Every row gives one point. The ring and each string are closed loops that go straight from each point to the next, and from the last back to the first. Before rounding, they use only three directions, however many columns there are. How many times does the string pass through the ring? Passing back the other way cancels.

Ring (6 x 3):
|  61 |   5 |  18 |
|  -5 |  55 |  30 |
| -40 |  50 |  31 |
| -41 |  -7 |  22 |
|  19 | -52 |  21 |
|  67 | -47 |  18 |
String:
|  18 |  64 |  25 |
|   8 |  77 |  55 |
|  -2 |  64 |  60 |
|  -6 |  32 |  34 |
| -19 |  20 |   1 |
| -60 |  52 |  10 |
| -88 |  69 |  41 |
| -70 |  48 |  58 |
| -17 |  17 |  55 |
|   1 |   1 |  28 |
| -36 | -15 | -13 |
| -42 | -32 |  -7 |
| -32 | -57 |  27 |
|   6 | -47 |  51 |
|  18 | -26 |  38 |
|  13 | -27 |   4 |
|  25 | -48 |  -6 |
|  58 | -75 |  -3 |
|  96 | -76 |  31 |
|  85 | -37 |  58 |
|  39 | -11 |  34 |
|  27 |  -7 |  19 |
|  70 |  -3 |  47 |
|  66 |  10 |  55 |
|  34 |   8 |  27 |
|  13 |   3 |   0 |
|  19 |  28 |  -8 |
Times through: 4

Ring, 8 rows:
|   59 |   63 | -132 |  -50 |   17 |   37 |   -9 |  -62 |   29 |
|   18 |   35 |  -46 |  -40 |   30 |   62 |   10 |   -4 |   14 |
|  -26 |   11 |    5 |  -24 |   22 |   53 |    5 |   46 |    5 |
|  -64 |  -14 |   34 |   -4 |    4 |   18 |  -13 |   88 |    0 |
|  -61 |  -25 |   22 |    5 |   -4 |   -8 |  -25 |   86 |    2 |
|  -20 |  -12 |  -38 |   -1 |   -7 |  -25 |  -34 |   38 |   14 |
|   19 |   18 |  -99 |  -18 |   -7 |  -21 |  -36 |  -13 |   24 |
|   59 |   61 | -150 |  -45 |    5 |   13 |  -24 |  -65 |   32 |
String:
|  -23 |  -53 |   60 |    6 |   34 |   26 |   12 |   71 |   -1 |
|  -40 |    9 |  -14 |  -15 |    0 |   16 |  -19 |   54 |    8 |
|  -44 |   44 |  -56 |  -28 |  -15 |   15 |  -33 |   40 |   13 |
|  -70 |   65 |  -48 |  -37 |  -21 |   32 |  -34 |   57 |    9 |
|  -41 |   -3 |   46 |  -19 |   31 |   66 |   17 |   70 |   -2 |
|   -8 |  -39 |   59 |   -6 |   48 |   56 |   29 |   56 |   -1 |
|  -18 |  -12 |   12 |  -12 |   23 |   34 |    3 |   47 |    5 |
|  -64 |   26 |  -26 |  -18 |  -17 |    7 |  -34 |   66 |    8 |
|  -78 |   17 |  -22 |   -9 |  -27 |  -12 |  -45 |   79 |    7 |
| -100 |  -24 |   17 |   15 |  -33 |  -42 |  -53 |  115 |    1 |
|  -40 |  -61 |   38 |   20 |    8 |  -22 |  -18 |   81 |    2 |
|    4 |  -51 |   26 |    5 |   33 |   12 |    7 |   42 |    6 |
|   -4 |   -2 |  -35 |  -12 |    9 |    5 |  -16 |   24 |   13 |
|  -35 |   28 |  -84 |  -14 |  -31 |  -33 |  -56 |   30 |   18 |
|  -79 |   -8 |  -35 |   10 |  -44 |  -63 |  -69 |   84 |   10 |
|  -63 |  -54 |   55 |   18 |    4 |  -14 |  -18 |  101 |   -2 |
Times through: 3
